Rows are points. Each copy is the shape, with its points in the same order, turned, moved and blurred by noise. Say if it was mirrored as well.
In the rows, zero is written as 128.

Shape (6 x 2):
[[132  80]
 [130 190]
 [144 110]
 [143 145]
 [142 151]
 [119 105]]
Copy 1 (6 x 2):
[[149  82]
 [127 192]
 [156 116]
 [155 148]
 [146 150]
 [129 106]]
Copy 1 is: only turned
Copy 2, 6 rows:
[[105 164]
 [186  91]
 [134 151]
 [163 129]
 [168 124]
 [119 142]]
Copy 2 is: mirrored
Copy 3:
[[155  79]
 [ 96 171]
 [150 110]
 [132 140]
 [127 145]
 [130  95]]
Copy 3 is: only turned
Copy 4:
[[172 138]
 [ 64 126]
 [142 147]
 [106 144]
 [102 142]
 [149 124]]
Copy 4 is: only turned

Shape:
[[149 145 137 138]
 [100 118 145 118]
 [176 109 120  82]
 [ 95 112 139 130]
 [136 217 125 140]
 [132 142 137 126]
 [159 105 140 138]
 [ 97 122  70  97]
 [113 148 143 131]
 [ 95 108 145  71]]
Copy 1, 10 rows:
[[149 122 147 147]
 [108 105 111 126]
 [171 135 126  76]
 [107 111 105 138]
 [126 120 211 163]
 [133 118 143 133]
 [168 123 112 136]
 [ 79 170 125  95]
 [122 103 140 145]
 [101  92 108  81]]
Copy 1 is: only turned
Copy 2 (10 x 4):
[[130 129 128 153]
 [105 120 109 109]
 [ 93 141 189 146]
 [ 85 123  98 110]
 [203 129 137 136]
 [124 120 125 130]
 [ 88 136 132 172]
 [103 180 154  75]
 [128 112 119 124]
 [ 86  94 152  84]]
Copy 2 is: mirrored

Shape:
[[135 117 162 165 124 121 113 130]
 [108  99 153 134 144 154 132 133]
 [144 115 137 115 179 162 101 122]
 [168 104 129 121 158 116 154 150]
 [122 120  95 135 123 114 154 129]
 [ 86 148 143 110 167  79 168 107]
 [142  91 151 163  98 163  76 108]
 [170 144 122 164 190 135 146 187]
 [135 142 164 127 136 158 134 112]
 [ 82 148 144  76 104 114 143 191]
 [ 99 122 120 112 143 105 187 132]]
Copy 1 (11 x 8):
[[121 133 161 137 124  88 130 146]
 [133 104 139 104 132 117 147 166]
 [148 132 141 122 162 158 140 170]
 [179 137 115 120 118 119  98 148]
 [140  88 109 134 117 122 112 114]
 [144  67 169  81 120 137  79 103]
 [ 86 150 134 150 165  87 171 156]
 [204 119 155 173 105 139 109 176]
 [145 123 161 109 147 119 159 125]
 [111 105 135  85  42 162 135 123]
 [158  71 124  88 101 127  98 112]]
Copy 1 is: mirrored
Copy 2 (11 x 8):
[[133 147 110 130  94  97 126 137]
 [127 129 143 149 115 121 141 169]
 [148 135 134 184 148 128 142 124]
 [157 133  92 127 160 137 122 158]
 [102 119 101 103 138 145 139 138]
 [134 144 130  83 148 123 215 144]
 [120 127 144 156  81  96  83 115]
 [145 157  41 173 144 140 148 159]
 [158 118 128 146  97 134 155 132]
 [125 187 146  98 105 200 156 174]
 [117 119 116  88 145 150 177 170]]
Copy 2 is: only turned
Copy 3 (11 x 8):
[[113 125 140 157 139 143 138 150]
 [138  91 127 128 114 152 155 121]
 [176 111 120 128 145 171 122 103]
 [139  96  99 108 160 117 110 139]
 [127 130  92 127 111  94 129 121]
 [103  97 158 117 116  83 101  71]
 [163 136 126 184 110 172 155 170]
 [109 123  76 103 203 149 132 106]
 [157 114 150 137 144 130 160 115]
 [110 135 158  42  94 114 147 134]
 [113  93 112 103 107  81 130  98]]
Copy 3 is: only turned

Shape:
[[130 174 142 138  98 154 137 110 118 113 127]
 [155 143 159 108 150 154  98  65 159 133 122]
 [123 155 106 155 144 126 147 135 165 154 122]
 [124 136 179 154 130 155 104 143 164 156 126]
 [182 154 103 159 137 155 126 154 154 113 173]
 [136 173 127 136  76 154 155  29 162 146 153]
 [161  95 109  81 127 154  99 155 161 145 155]
 [124 157 119  83  81 153 150 119 131 141 126]
 [145 119 121 118 135  79 146 134 154 125 126]
 [126 121 128 153  97 139 140 114 121 110 116]
 [123 147 108 142 121 159  70 146 150 116 196]
 [137 137 111 150 130 153 118 148 114 174 174]
 [140 153 107 153  70 134 119 135 134 222 131]
 [135  50 111 140 146 158 128 151 125 107 116]
 [140 119 121  97 124 145  78 145 161 139 121]
 [137  91 144 118 146 119 149 151 153 107 119]]
Copy 1, 16 rows:
[[ 85 133 156 130  86 139 109 135 148 122 147]
 [172  99 170 114  95 138 127 157 129 108 162]
 [139 158 160 108 144 131  99 129 156 149  97]
 [149 119 153 136 115 153 100 188 112 141 102]
 [148 194 159 183 135 121  95 143 146 133 142]
 [116 113 162  83  85  99  96 159 210 143 176]
 [174 152  89 148 148 108 126 165  94 140 158]
 [ 89 154 116  87  88 117 121 149 136 146 152]
 [125 140 144 115 171 104 159 136 145 127 120]
 [ 91 111 131 150 107 123 118 125 159 137 118]
 [146 148 109 180 136 140  48 162 130 105 149]
 [140 165 117 144 141 171  89 156 158 157 145]
 [113 137 127 100 148 152  62 161 154 217 141]
 [158 118  83 184 128 123 157 120 123 147  87]
 [152 129 119 131 132 121 103 147  83 126 142]
 [126 139 120 141 133 114 162 151 120 126  92]]
Copy 1 is: only turned
Copy 2 (16 x 11):
[[130 140 130 112 108 115 111 152 159 105 117]
 [138  89 164  78 125 116  68 145 100 109 156]
 [134 152 126 130 145 127  82 138 128 179 122]
 [131 110 101 106  87 142  92 162 111 165 150]
 [ 87 149 105 140 180 122 100 171 134 134 162]
 [130 180 146  90  93  78  47 119 135  81 154]
 [ 76 121 103  86 166 144 116 124  66 134 135]
 [ 97 160 136  81 112 119 119 114 125 108  90]
 [140 148 150 146 143 115 132 123  76 143 126]
 [146 144 118 138 114 139 110 126 128 101 124]
 [ 91 108  49 126 152  94  86 146 116 127 134]
 [124 152  75  89 159 117 117 135 136 156 154]
 [145 208  74  60 118 126  97 155 110 155 117]
 [137 107 100 142 164 201 131 101 101 121 145]
 [103 102  99  99 139 141  95 147  66 134 108]
 [118 114 144 149 138 154 142 119  87 145 142]]
Copy 2 is: mirrored
Copy 3 (16 x 11):
[[150 146 158 140 132 137 151  87  86 118 108]
 [121 153 202  95 143 141  99 109 111 150 146]
 [150 175 134 147 109 102 132 148 115 155 110]
 [103 166 137 158 158 117  94 103  98 160 122]
 [107 173 131 146 107 152 168 151  79 139 157]
 [154 154 249 138 124  94 169  97  84 138 121]
 [ 78 139 120 108  99  94 122 113 101 139 192]
 [141 146 152 110  99  85 150  74  87 111 122]
 [120 153 137 122 107  96 115 159 121  84 130]
 [131 115 154 163 109 132 133 107 109 109 110]
 [120 144 121 153 154 126 172 114 108 155 197]
 [100 131 119 135 137 102 174 136  96 168 125]
 [135 119 138 149 129  49 143 133  46 169 105]
 [ 75 103 116 153  75 142 113 121 150 131 135]
 [120 134 124 113 117 104  97 104 102 143 177]
 [ 89 155 128 136  96 125  98 126 138  97 126]]
Copy 3 is: only turned
Copy 4 (16 x 11):
[[164 147 121  88 106 167 128 121 155 134 154]
 [ 91 173 128  91 144 147 157 102 159 158 120]
 [157 128  85 125 131 116 135 144 166 134 105]
 [128 173 145 122 118 123 157 147 178  96 120]
 [171 162 116 130 130  87  94  81 172 132 135]
 [135 152 104 119 142 197 135 133 189 204 178]
 [123 150 167 108 123  54 125 127 138 163 136]
 [152 133 127  70 101 131 131 157 147 173 165]
 [127 119 101 106 163 103 112 150 117 125 135]
 [158 121 143 109 128 160 109 132 140 126 133]
 [143 168 135 167  76  95 124  89 141 138 149]
 [173 116 136 140 107  95 154 104 171 133 146]
 [210 136 132 141 136 112 190 168 161 162 154]
 [129  94 190 115 131 101  91 121 137 118  90]
 [125 169 153 107 113  88 144 136 119 151 117]
 [110 116 137  91 145  98  97 146 138 104 118]]
Copy 4 is: mirrored

Shape, 15 rows:
[[107 128 121 101 115 148  85 106  83 124 145 121]
 [153  87 165 131 107  74 151  81 136 118 162 131]
 [113 117 168 139 113 159  91  91 171 147 124 139]
 [112  79 159 107  92 133 132 125 157 150 150 125]
 [116 119 101  88 116  78  90 144  97 144  80 170]
 [177  69 170  98 148 110 143 140 114 119 152 105]
 [110 140 123 101 137 151 146 127 139  91  92 106]
 [196 137  87 137 107 156  90 159 116 107 117 117]
 [129  96 125 172 167  97 128  99 105  94 121 135]
 [159  90 112 107 127 115 161  86 155 178 142 138]
 [153 125 126 166 108  94 148 102  93 127 125 166]
 [131 126 139 101 158 131 134 108 171 125 151 158]
 [163 137 114 171 170 153 135 142  96 136 154 133]
 [115 148  93  94 139 104  77 169 170 138 131 121]
 [152 162 132 128 181  85  97 171 113 114  80  92]]
Copy 1:
[[170 147 137 141 128 133 126 151 111  88  99 111]
 [156 122 125  97 103 117 127  97 170 140 110 193]
 [192 129 120 133 160 157 142 112  89 147 134 168]
 [196 106 124 109 120 150 128 128 144 153 152 138]
 [109 101 147  79 156 163 143 120 121  99  80  83]
 [141 105 162  90 103  77 132 149 149 143 151 160]
 [114 126  83 151 136 126 163 157 117 137 138 117]
 [117 131 144 160 173  79 116  93 119  97 156  94]
 [ 99 137 170 149 115 128 153 114 128 150  88 165]
 [154  52 113 120  92 128 119  88 119 133 129 155]
 [122 105 138 140 146 114 109  90 154 140  65 151]
 [131  93 110 129 130 156 129 137 110 115 149 185]
 [106 111 164 183 135  99  79 132 106 142 121 149]
 [104 135 120 105 138 178 111 120  93 100 172  99]
 [ 50 160 136  94 147 103 126 139  80 141 129 109]]
Copy 1 is: only turned
Copy 2 (15 x 12):
[[122 122 177  97 128 145 131 116  97 144 150 124]
 [103  81 132 144 109  97  76 118 139  95  93 102]
 [ 69 112 107 136  89 152 104  86 113 160 143 124]
 [ 97  75 131 138  99 133 106 128 147 166 112 143]
 [184  97 148 105  93 111 151  89 162 134 187 108]
 [160  86 112 126 133 144 104 140 140 122  61 109]
 [141 168 127 128  83 127 143 125 123 135 121 165]
 [135 168 103  89 139 153 136 170 154 130 165  92]
 [138 113  90 100 117  88 119 109  87  81 125 122]
 [124 108 120 102 116  98  49  99 169 153 111 137]
 [120 120 116 112 124  56 117 112 131 115 136  78]
 [144 126 111 163 113 125  72 103 117 149 132 146]
 [133 149  80 103 182 105 122 124 108 144 131 114]
 [153 120 123 145 136 163 130 109 167 128 195 168]
 [176 154  93 125 145 155 181  86 151  82 136 128]]
Copy 2 is: mirrored
Copy 3:
[[ 98  94 121 107 104 148 104 129  91 145 153 138]
 [148  88 156 167  93 143 174  67 136 102 158 130]
 [ 95 103 134 141 159 120  92  66 130 107 166 130]
 [135  67 180 144 135 117 108  85 134 116 149 160]
 [139  73  75 109  92 103 118 119 139 134  82 137]
 [182 110 175 148 104 157 146  65 110 166 130 159]
 [132 151 133  86 144 119 132 122 131 114 140 180]
 [154 138 148  73 127 164  97 121 136 152 112  77]
 [109 144 107 153 106 161 170  95 156 150 133 138]
 [168  76 150 143 145  91 162  93 141 142 170 113]
 [154 110 102 158  97 157 143 120 164 111 152 106]
 [136 117 138 150 170 112 150  99  96 119 131 133]
 [148 161 137 163 134 158 115 142 134 176 144 103]
 [111 119 154 107 131  73 112 117 107 135  71 117]
 [142 195 113 111  80 100 114  97 128 157  83 137]]
Copy 3 is: only turned
Copy 4 (15 x 12):
[[ 93 135 151 105 125 116 167 163 121 142 136 128]
 [121  69 146 153 121 154  85 147 165 152 120  85]
 [ 94 122 155 125 183 114  79 132 102 120 139 117]
 [ 64  98 150 138 129 120  90 132 156 100 121 114]
 [ 83 115 125 121 103  68 131 113 145 208 139 163]
 [113 108 103 128 109 142 105 142 180 125  60  90]
 [110 166 138 162  94 142 108 133  99 131 112 155]
 [110 177 105  97 152 174 144 105 162 158 127 165]
 [141 104 102 139 106 150 128 112  97 175 129  84]
 [104  89 194 135 130 144  87  84 159 152  93 111]
 [153  74 133 115 115 155 116 113 142 173 152 136]
 [113 109 152 179 162 125 115 115 123 133  90 128]
 [166 126 117 108 139 154 156  81 128 120 110 122]
 [ 81 174 132 176 150  87 148  95 158 149 135 137]
 [161 197  83 141 100  91 121 111 150 170 117 124]]
Copy 4 is: mirrored
